Rows are points. A path goes straight from each point to the next, and from the last back to the first. The post is the endless flat space through its rows: a point in 2 columns, a line in 3, a plane in 4, and so on, so that a path can go around it. How many times does the path go around the post? Going back the other way cancels.

Post, one row:
[[-0.2  1.2]]
Path (22 x 2):
[[ 2.4  1.4]
 [-0.5 -0.3]
 [-4.7 -3.0]
 [ 3.7 -1.3]
 [ 2.7  2.1]
 [ 1.6  4.6]
 [-4.3  1.4]
 [-3.2 -1.6]
 [-0.8 -2.8]
 [-5.3 -1.2]
 [-2.6  4.8]
 [ 4.4  4.2]
 [ 4.8 -1.3]
 [-0.4 -1.6]
 [-1.8  0.2]
 [-5.1  4.2]
 [ 4.1  5.5]
 [ 5.4  0.7]
 [ 0.4 -0.5]
 [-2.6  0.7]
 [-4.7  3.1]
 [ 3.0  5.9]]
Times around: 2

Post (7 x 8):
[[-3.6 -3.0 -2.3  1.6  3.8  1.9  3.7 -1.7]
 [ 0.3 -2.7 -0.1  0.0  0.3 -3.1  2.0 -4.3]
 [ 4.9  3.5  5.3 -2.5  3.8  3.3 -2.8  5.1]
 [ 4.6  1.1 -0.7 -0.7  2.3  0.8 -0.9  2.9]
 [ 6.4  3.6  2.6 -4.1  2.7  3.4 -1.7  0.4]
 [-3.0 -3.8 -2.1 -1.3  3.0 -1.2  0.1 -3.5]
 [-4.7  0.0 -1.4  3.6  0.2  0.7 -0.4 -2.0]]
Path, 26 rows:
[[ -2.3   0.4   3.4  -4.3   4.4   4.0  -2.8  -7.1]
 [  0.6  -1.4   1.2  -0.2   1.3   3.3   1.2  -3.6]
 [ -2.6   1.6   2.8   1.7  -0.8   3.9   1.0   1.9]
 [ -0.4  -0.1   0.3   1.9   1.0  -5.1   2.1   4.8]
 [  4.1   0.9   3.2  -1.2   4.6  -1.2   2.7  -2.7]
 [  1.2   0.0   1.7  -1.1   4.9   2.5  -3.6   0.2]
 [ -3.7   2.6   5.8   0.6  -0.6   5.9  -4.8   2.3]
 [ -2.8  -0.7   1.3  -3.6   2.1   0.0  -2.3   0.2]
 [ -2.3   2.0  -5.8   4.3   0.7   1.6   4.3  -1.8]
 [ -1.4   2.1  -1.5   2.2   2.5   1.7  -5.0  -5.1]
 [ -0.2  -4.7  -5.6   2.2   2.9   1.2   2.0  -5.0]
 [ -1.1  -4.7  -5.8  -2.7   7.2   6.0   1.8   3.9]
 [  3.6  -4.8  -0.7  -2.2  -0.4  -1.5   0.5   2.1]
 [ -0.8  -4.5   1.5  -3.5   6.3  -0.6   4.2   2.0]
 [  1.6  -0.5   1.3  -0.5   5.4   0.3   5.1  -1.7]
 [  7.8   3.6  -0.6  -0.5   3.6   2.9  -0.5  -3.6]
 [  7.3   2.1   5.0   2.1  -0.7   2.0  -0.6   1.0]
 [ -1.4  -3.3   3.1  -3.8   4.7   3.5   3.2  -1.4]
 [ -2.8  -3.2  -1.7  -1.1   3.6  -2.2   2.0   3.6]
 [ -1.5  -1.0  -0.5  -3.4   2.5   0.5   5.0  -2.5]
 [ -1.4  -2.3  -0.7  -1.5   5.7   1.6   3.9  -2.8]
 [ -2.0  -6.4   3.0   1.8   6.8  -1.5   2.3   2.2]
 [ -1.5  -1.8   0.4   3.7   0.7   2.7  -2.8   2.0]
 [  0.7  -0.1  -3.7  -0.6   1.4   2.6   1.7   0.6]
 [ 10.1  -2.0   2.1 -11.5   3.8  -3.2   4.9  -5.3]
 [  2.9  -0.4  -2.9  -1.1   0.2  -3.6  -0.6  -5.0]]
Times around: 5
